Each row is a point. Two turns around zero, p and q, are shown by what they do to some points. Write where each new point lands after one turn and then the other. Backwards means that the second turn is done in reverse. Each puzzle has new turns, and all numbers are rounded.
(in the rows, 128 means zero)

Turn p:
[162 134] -> [110 158]
[ 98 118] -> [148 103]
[147 149] -> [102 138]
[104 112] -> [151 111]
Turn q:
[158 136] -> [149 105]
[ 94 105] -> [ 92 147]
[132 142] -> [142 131]
Where do these land?
q, then p: [111 152] -> [ 99 131]
p, then q: [117 131] -> [118 122]
q, then p: [108 114] -> [125 104]
p, then q backwards: [182 112] -> [ 77 151]
q, then p: [121 131] -> [121 125]

Turn p:
[104 153 107 126] -> [135 131 168 127]
[150 144 159 162] -> [114 100 112 168]
[117 103 151 101] -> [103 132 112  95]
[104 119 150 122] -> [ 96 132 131 116]
[129 145 101 117] -> [154 126 148 121]
[163 104 100 140] -> [165 147  99 140]
Turn q:
[149 151 147 122] -> [113 136 160 137]
[ 86 106 132  90] -> [174 155 116 103]
[131 108  94 131] -> [125 129  90 139]
[137 127 119 166] -> [110  94 119 135]
[142 107 131 147] -> [133 106 122 149]
[123 168 145 110] -> [114 149 161 106]
Where do these land?
q, then p: [142 131 131  87] -> [128  95 146 150]
p, then q: [162 137 112 130] -> [116 121 119 163]
p, then q: [121 132 115 144] -> [119 114 143 127]
q, then p: [121 146 167 166] -> [ 92 137  91 104]
q, then p: [134 113 132 149] -> [128 148 111 135]
p, then q: [ 89 109 110  92] -> [132 173 162 111]

Turn p:
[134 154 115 153 144 138] -> [136 131 115 149 161 137]
[117 131 152 146 138 153] -> [103 126 145 129 156 135]
[127 125 118  94 166 134] -> [113 170 122 147 109 128]
[104 118 132 135 107 151] -> [116 117 140 105 133 155]
[147 143 169 101 122  98] -> [114 102 136 151 100  88]
[168 118 107 162 114 112] -> [183 122 132 121 147 111]
[ 88 129 145  86 106 150] -> [ 86 115 137 120  90 161]
[126 107  92 118 139  80] -> [153 151  89 107 104 104]
[141 128 121 157 118 134] -> [150 119 134 124 152 131]
Turn q:
[113 122 139 145 110 100] -> [120 117 150 155 146 134]
[139 122 129 114 136 124] -> [118 140 123 125 118 136]
[132 117 119 112 109 111] -> [120 135 129 155 111 130]
[151 131 137 156 124  99] -> [115 110 164 126 123 148]
[113 123 131 110 128 214] -> [160 115  52 105 135 108]
[109 113 109 158 193 130] -> [ 92 136 140  80 157  89]
[124 115 137 105 125 112] -> [115 146 121 147 129 140]
[118 140 147 114 119 114] -> [140 142 132 144 139 146]
[154 169 103 138 108 149] -> [171 110 140 114  91 119]
Where do these land?
p, then q: [ 99 133 126 143 111 128] -> [117 140 100 128 124 109]
p, then q: [121 168  92 152 122 107] -> [104 118 129 104  91  91]
q, then p backwards: [148 122 150 102 110 135] -> [113 149  98 110 122 135]
q, then p: [158  98 132 132 120 140] -> [131 132 130  94 117 156]
q, then p backwards: [ 91 160  78 154 120 114] -> [191 106 159 138 135 111]
q, then p: [108 155 121 140 130 102] -> [111 118 139 147 140  96]
p, then q: [145 117 159 108 152 166] -> [152 119 140 125 177 152]
q, then p: [139  95 135  94 141 131] -> [129 124  99 126 130 170]
q, then p: [143 103 159 128 145 128] -> [108 150 125 123 125 163]

Turn p:
[126 148 143 147 140 159 135 134] -> [132 140 132 148 141 144 130  93]
[135 130 132 121 127 159 133 103] -> [145 149 134 137 125 141 102 124]
[103 155 106 109  96 121 116 166] -> [126 103 139 108 155 162 163 153]
[144 135 146 115 122  90 148 115] -> [103 139 124 130 148  97 117 152]
[101 110 119 112  96  96 164 167] -> [ 97  82 159  90 150 120 129 142]
[108 139 115 139 154 148 116 107] -> [139 144 142 153 100 143 141 119]
[138 128  93 162 128 144  98 125] -> [147 106 101 152 100 153 136 124]
[152 107 113 128 176 148 123 121] -> [172 131 126 144 103  99 125 108]
[146 100 185 119 112  87 120 114] -> [ 91 158  93  90 132  93 108 135]
Turn q:
[106 122 125 131 162 141  83 127] -> [140 134 111 151 123 136 173 101]
[115 141 158  75 103 142 108 134] -> [168 173 123 127 152 101 113 115]
[109 107 110 126 122  99 154 166] -> [ 97 118 163 110 166 130 134 122]
[146 148 123  98 140 109  90 165] -> [153 136 105  94 156 152 133  92]
[130 159 146 153 101 140 145  92] -> [138 131 117 135 105 116 113 184]
[ 97 109 112 131 103 125 108 158] -> [107 152 140 109 147 112 164 120]
[132 122 151 148 147 130 158 128] -> [108 116 128 158 133 143 109 142]
[146  97  88 131 133 138 164 143] -> [ 92 117 170 115 108 144 115 110]
[120 157 124 142 157 135 109  93] -> [161 111 111 148 104 141 152 141]
[150 105 124 129 139 118 150 100] -> [117  93 134 138 109 118 105 120]
[156 142 147 144 100 133 138 103] -> [127 129 106 122 106 115  97 160]
Where do these land?
p, then q: [122 142 162 120 123 159 125 113] -> [167 139 115 136 111 146 131 141]
p, then q: [132 114 131 120 118 135 151 143] -> [136 121 115 141 132 118 129 103]
q, then p: [127 120 117 111 124 161 116 106] -> [105 132 107 137 146 138 111 149]
q, then p: [117 152 107 144 124 155 150 114] -> [122 121 116 108 166 145 122 108]
q, then p: [135 133 129 182 113 148 125 117] -> [117  89 147 113 146 161 139 129]
p, then q: [125 136 161 150 173  45 116 114] -> [127  87 172 107 181 121 155 185]
p, then q: [123 123 129 110 120  46 122 113] -> [117 130 164 106 199 133 148 130]
p, then q: [118 102 119 115 132 144 134 130] -> [134 137 111 124 129 108 108 117]
q, then p backwards: [118 127 110 112 118 150 115 173] -> [ 99 141 169 111 136 147 119 131]
q, then p backwards: [163 131 116 115 133 138 127 159] -> [114 113 154 134 106 160 122 127]

Turn p:
[ 85 143 131 134 120 110 109 111 129 112 127] -> [122 121 124 112 128 110 127 172 137 108 146]
[122 140 120 114 112 120  85 120 114 119 151] -> [129 135 146 122 152 128 112 154 166 125 136]
[167 123 122 135 139 132 129 128 139 148  87] -> [100 141 134 155 129 138 160 101 111 141 128]
[100 115  96 125 158 127 138 158 114 103 141] -> [166 158 118 132 130 110 107 152 102 129 108]
[112 166 117 105 121 123 126 133 138 116 145] -> [139 118 106 149 131 129 112 154 155 117 126]
[105 154 125 136 117 117 123 130 103 145 147] -> [141 113 122 123 133 116 112 149 142 151 156]
[135 108 140 125 110 152 148 130 118 126 102] -> [126 103 145 122 123 128 149 114 111 136 100]
[151  92 120 146 122 145 147 133 159 148 120] -> [121 140 130 120 103 169 146 102 104 138 116]
[125 155 143 146 125 124 113 135 122 103 148] -> [119 121 105 111 159 121 107 138 138 123 132]
[127 153 125 124 115  96 126  96 111 110 152] -> [131 106 139 135 148 126  98 144 139 103 161]
[145 104 145 129 152 164 143 110 138 150 114] -> [138 134 131 120 114 131 169  81 121 124 124]
[159  85 152 118 145 127 148 151 150 155 104] -> [104 147 137 134  88 128 137  76 111 140 103]
Turn q:
[123 153 142 110 135 114 100 142 107 132 135] -> [134 127 141 130 115 111 113  86 141 122 124]
[123 126 128 127 104 113 134 129 225 121 136] -> [113 152  71 171 122 119 113 174 157 161 141]
[153 150 130 118 136 114 133 110 132 129 122] -> [109 115 137 136 127 115 129 136 151 111 117]
[122 154 138 115 127 198 132 108 106 135 121] -> [128 105 140  81 147 100 173 115 134 150 142]
[150 135 117 121 134 127 136 109 127 135 170] -> [124 127 119 146 164 116 142 122 134 109 106]
[118 148 118 124 126 115 141 141  99 127 125] -> [128 116 131 117 126 127 116 109 121  99 146]
[119 105 148 123 139 151 140 107  98 125 126] -> [133 101 145 102 146 136 133 126 107 146 111]
[125 120 128 120 138 123 132 129 143  99 122] -> [127 131 128 129 124 112 107 150 118 134 125]
[122 122 126 150 109 113 116 114  99 121 126] -> [149 106 141 145 114 143 138 121 110 118 130]
[120  68 113 112 125 118 133 130 114 119 121] -> [163 130 122 109 130 156 105 150 105 125 103]
[126 112 114 112 135 112 126 111 110 141 114] -> [148 116 144 118 134 147 116 135 142 113 116]
[110 145 143 135 138 119 137 143 177 140 126] -> [ 97 145 112 144 129 129 107 131 149 153 154]
[153 103 134 157 107 129 129 171 147 133 127] -> [110 166 101 133  99 154 143 132 107 131 120]
[130 153 115 170 139 145 101 148 108 134 123] -> [126 154 162 133 116 127 158 103 116 119 156]
Where do these land?
q, then p: [122 108 143 126 133 137 116 168 145 117  90] -> [124 103 134 140 125 133 126 146 176 159 127]
q, then p: [129 132 147 139 123 165 121 132 147 117 110] -> [137 109 128 138  95 128 112 129 136 153 140]
p, then q backwards: [124 167 121 113 104  94 137 120 129 145 132] -> [106 149 134 138 117  94 138 105 154 123 110]
p, then q: [124 137 118 136 140 118 109 108 100 148 161] -> [113 147 120 155 149 109 130 107 143 130 101]
q, then p: [124 159  79  90 124 114 153 107 126 147 131] -> [125 175 111 135 134 143 105 127 121  79 101]
q, then p: [137 132 101 115 106 119 154 115 133 178 115] -> [151 147 103 134 123 158 139 130 123 100  87]
q, then p: [117 111 149 134 137 160 128 157 137 126 134] -> [148 116 134 150 121 113 136 130 151 148 153]
p, then q backwards: [114 102 150 132 120 139 145 143 134 110 128] -> [147 111 144 106 123 132 134 138 103 114 121]
p, then q: [151 135 134 123 145 119 113 124 107 124 157] -> [124 135 152 157 139 109 125 127 146 140 116]
p, then q: [116 116 129 160 142 135 130 148 159 114 117] -> [147 118 129  98 129 115 125 124 131  96 154]
p, then q: [146 115 156 136 140 131 146 138 148 107 105] -> [153  93 148 117 126 130 118 145 120 120 146]
p, then q: [135 108 123 120 108 130 122 131 161 119 125] -> [131 121 122 103 112 115 137 135 123 149 150]
p, then q: [143 139 113 147 125 120 109 112  62 112 159] -> [107 157 165 141 151 118 109  97 138 142  81]
q, then p: [109 133 130 122 143 111 108  89 105 127 129] -> [100 143 138 102 126 126 134  91 123 117 128]

Turn p:
[114 101 160 102 151 150  98 114 174 153 154  97] -> [147 127 103  89 113 118  98 102 150 144 138 191]
[108 128 119 146 125 130 162 138 103 172 163 145] -> [149 154 137 126 162 143 110  92 128 123 147  89]
[146 112 127  81 128 116 104 110 152 135 154 173] -> [ 97 139 133 114 154 103 165 100 149 137 140 169]
[124 139 134 138  76 140  92 128 113 134 128 154] -> [ 97 113 156  84 127 144 144 134 124 121 149 108]
[124 150 112 142 158 138 123 101 110 145 134 154] -> [112 173 126 142 127 132 123 127 114 120 163 124]
[158 138 152 125 136 115 140 136 147 120 126  87] -> [157 107  90 137 114 137 140 135 139 115 109 143]
[113 111  91 134 148 107 116 113 140 139 117 134] -> [113 143 142 144 138  94 100 133 132 108 131 141]
[155 103 114 110 101 115 124  93  98 120 110 126] -> [107 144 134 115 109  93 157 140 154 123 106 102]
[117 150 115 131 110 162 132 154 119 140 134 100] -> [150 107 138 129 116 155 110 136 146 142 154 105]
[121 127 143  92 155 117 128 154 139 127 103 111] -> [160 109 113 137 137 101 131 148 119 151 127 153]
[152  90 142 158 152 136 126 125 139  68 126 112] -> [114 115 119 150  75 127 125 107 103 127  77 147]
[122 117 120 161 156 141 162 153 125 173 113 110] -> [191 144 143 146 125 129  96 119 115 107 135 116]
[141 143 121 116  93 106 129 145 115 104 124 120] -> [115  93 124 133 137 130 152 145 141 128 116 102]
[ 98 172 130 133 127 114 116 126 101 128 153 147] -> [ 98 131 106 124 159 146 121 133 109 135 162 103]
[127 138 139 149 105 134 169 130 147  62  83 151] -> [114 122 157 151 127 169 147 166 100 140  64 131]
Turn q:
[156 128 143 147 111 143 115 112  96  94 135 100] -> [136 132 136 134 117 102 133  96 124  77 103 122]
[159 130  92 112  95 113 118 112 153 123 107 147] -> [110 148 133 185 150 143 135 143 104 124 135 124]
[130  98 153 154 146 118 136 112 103 154 152 133] -> [138 120 154 103  87 136 111 129 136 135 106 100]
[108 120 109 163 129 159 135  91 124  92 142  99] -> [105  92 122 147 120  92 111  84 148 117 109 123]
[130 125 143 134 157 153 155 158 161 121 153 143] -> [118 158 126  95 148 121 111 118 158 163 114 140]
[117 153 146 106 114 147 149 155 161 157 135 133] -> [137 136 135  99 179 116 122 153 131 150 148 132]
[111  87 149  98 134  96 145 132 126 166 133 102] -> [162 117 141 109 102 119 152 141 105 178 135 106]
[ 97 151  90 130  95  90 107 149 113 151 160 102] -> [121 107 146 137 113 115 168 149 155 113 194 114]
[155 144 141 111 144 158 168 160 114 132 114 136] -> [116 155 107  76 160 137 132 121 107 126 115 121]
[159 122 111 155 113 112  94 165 108 119 126 132] -> [107 152 153 134 107 145 164 131 137  91 126 148]
[119 101 140 140 133 135 152 126 164  96  91 127] -> [110 130 116 138 128 103 112 123 104 160  96 165]
[129 158 102 109 130 161 101 128 152 143 112 145] -> [127 117 123 144 181 163 125 126 135 124 143 145]
[ 96  95 141 120 131 146 143  98 140 110 119 160] -> [131 107 101 144 129 121 103 146 133 157  83 127]
[120 155 139 109 165  92 101 121  96 126 138 128] -> [166 132  99 121  92 154 125 123 137 110 160 124]
[134 151 119 132 122  96 102 100 110 136 104 134] -> [135 118 127 154 108 152 117 139 105  96 152 128]
Where do these land?
p, then q: [148 154 104  76  99 101 163 150 104 118 126 148] -> [101 133 146  83 112 113 110  94 111 183 142 134]
q, then p: [119 121 151 144 134 139  89 131 142 100 110 101] -> [100 153 149 124 137 124 165 124 108 109 107 136]
q, then p: [152 150 160 143 118 148 100  92 147 108 125 120] -> [ 87 129 112 130  98 123 152 136  91 105 124 145]
p, then q: [143 101 110 117 110 125 153 149 107 173 137 127] -> [152 160 143 140 119 110 104  92 101 139 139 121]
p, then q: [128 125 153 148 153 151 118 136 156 126 105 138] -> [128 139 119 120 134 145 131 156 132  92  98 114]
p, then q: [128  90 111 100 130 118 119 148 140 138 169 169] -> [154 119 122 139  95 138  71 130 124 157 129 107]
q, then p backwards: [123 136  98 156 142 134 131 149 140 156 148 102] -> [127 124 109 112 100 152  97 135 130 136 156 153]
q, then p: [135 142 129 122  96  87 166 105 129 102 113 142] -> [111  89 116 141 137 125 106 138 116 110 148  79]
p, then q: [113 106  83 152 152 160 105 131 116 146 120 130] -> [168 133 156 140 108 105 118 146 152  91 137 132]
p, then q: [123 102 124 149 142 142 129 141 117 121 142 115] -> [141 111 148 152 119 126 127 128 116 105 122 122]
q, then p backwards: [136 119 112 118 145 106 136 154  84 144 157 168] -> [147 161 139 134  86 151 137  87  99 126 128 112]
p, then q: [108 167 156 103  96 130 164 101 122 104 121 126] -> [109 110 123  86 175 150 149 113 117 152 146 145]
p, then q: [105 161 180 139 110 119  96  93 154 117  95 105] -> [118 133  84 121 164 153 193 155 147 131 119 141]
p, then q: [130 117 122 125 168 133 122 113 134 140 124 100] -> [115 146 142 158 126 139 127 146 138 105 146 130]
